Each row is a point. The points of each table are mixes of a few directions, plus a little noise. Count the directions of each table, and those that both share. Where both have some left over, give the other angles between the two spaces (their principal angles), to ten degrees, smallest first.
(in the rows, 128 means zero)

First (6 x 2):
[[139 126]
 [112 129]
 [185 122]
 [ 54 135]
 [201 119]
 [ 76 133]]
Second, 4 rows:
[[157  62]
 [ 97 196]
 [121 144]
 [135 112]]
Directions: first 1, second 1, shared 0; angles 60

First:
[[135 138 159 149]
 [ 63 108 125  74]
 [181 135 104 157]
 [ 63 111 129  79]
 [200 146 120 180]]
Second, 8 rows:
[[172 114 126  86]
 [155 128  80 109]
 [ 76 131 150 179]
 [ 78 158 168 162]
 [154 119 149  99]
 [144 157  82 110]
 [ 54 154 161 191]
 [190  62 109  89]]
Directions: first 2, second 3, shared 1; angles 90

First, 7 rows:
[[ 80 194 205 156 181  73]
 [150  62 129 171 118 121]
 [170  97  61 103 104 165]
 [128 140 137 122 131 119]
 [128  96  75 134 129 182]
 [ 74 168 210 121 116 100]
 [168 139  81  91 119 136]]
Second, 8 rows:
[[ 69 143 167 124 111 149]
 [ 80 130 122 157  43 148]
 [157 135  97 154  64  96]
 [147  89  95 165 155 140]
 [133 138 142  74 173 142]
 [102 137 168  34 220 180]
 [172 126 128 160 156  74]
 [164 128 105 156 100  92]]
Directions: first 4, second 4, shared 3; angles 60

First, 7 rows:
[[101  69  46 183  81 114 154  65]
 [162  72 125 164 119 116 140 145]
 [120 140 202  84 153  99  91 161]
 [178 126  81 171 148 141  87 150]
 [ 93 223 125  80 143 169 129 109]
 [171 152 168 115 157 147 121 179]
 [ 71 113 150 100  96 111 174  88]]
Second (10 x 8):
[[113 137 152 192 173  85 142 195]
 [119 118 139 135 127 156  97 183]
 [122 137 132 142  96 117 111 197]
 [122 124 110 120 123  96 148 155]
 [ 94 175 112 156 135 113 166  95]
 [143 146  87  84  47  80 157 104]
 [150 163 127 110  45 152 106  71]
 [104  92 123 112 159 179  98 183]
 [192  31 157  85 217 124 125  74]
 [122 153 141 143 158 177 130  21]]
Directions: first 4, second 5, shared 1; angles 60, 90, 90

First (8 x 9):
[[152 135  95 115 108 142 117 133 147]
 [156 150  81 100  99 146  94 133 171]
 [188 136  52 102  81 161 113 138 162]
 [112 110 158 149 147 117 154 126  97]
 [ 74 176 161 105 150 104  64 119 174]
 [171  65 114 166 119 145 213 136  58]
 [151 109 113 137 118 139 154 133 109]
 [ 20 143 248 153 203  70 116 110 104]]
Second (7 x 9):
[[123 104 190 151 134 116 192 168  88]
 [117 132 105 130 141 129 102  95 132]
 [107  65 140 191 177 119 183  75  37]
 [129 179 126  84 102 129  78 158 196]
 [100 137 171 131 144 110 126 136 129]
 [184 155 114  81  59 148 132 205 183]
 [132 124  51 131 139 143  82  60 133]]
Directions: first 2, second 3, shared 2

First:
[[135 115 156  29  88  73 156 124 120 153 117]
 [112 122 107 130  94 122  58 103 130 114 162]
 [126 109 181 108 182 165 165 112 138  63  65]
 [104 129  58 186 144 173 111 140 207 219 148]
 [137 167 124  92  54  72 145 186 103 230 151]
 [130 132 147 116 114 110  86  96  92  64 138]
 [179 135 102 162 181  90 224 134  99 141 141]
 [130 127 147 189 146 172 130 164  96  77 117]
 [125 182 128 184 172 157 113 114 138 118 111]
 [102  62 129  84 105 148  92 107 158 101 129]]
Second, 9 rows:
[[127 147 196  51  65  91 117 150  76 110 106]
 [160 104  66 145 150  83 174 107 129 155 176]
 [119 100 118 128 153 147 120  98 157 106 124]
 [157  58  40 149 161  92 168  85 148 137 192]
 [ 92 110 157 122 152 191  84 100 172  79  85]
 [104  77 160  93  39 140  70 173  88  88 141]
 [125 200 121 212 116 158 124 205 111 190 130]
 [127 159 124 150 184 147 143 100 164 137 102]
 [139 198 169 104 131 102 152 134 109 150  94]]
Directions: first 6, second 4, shared 4
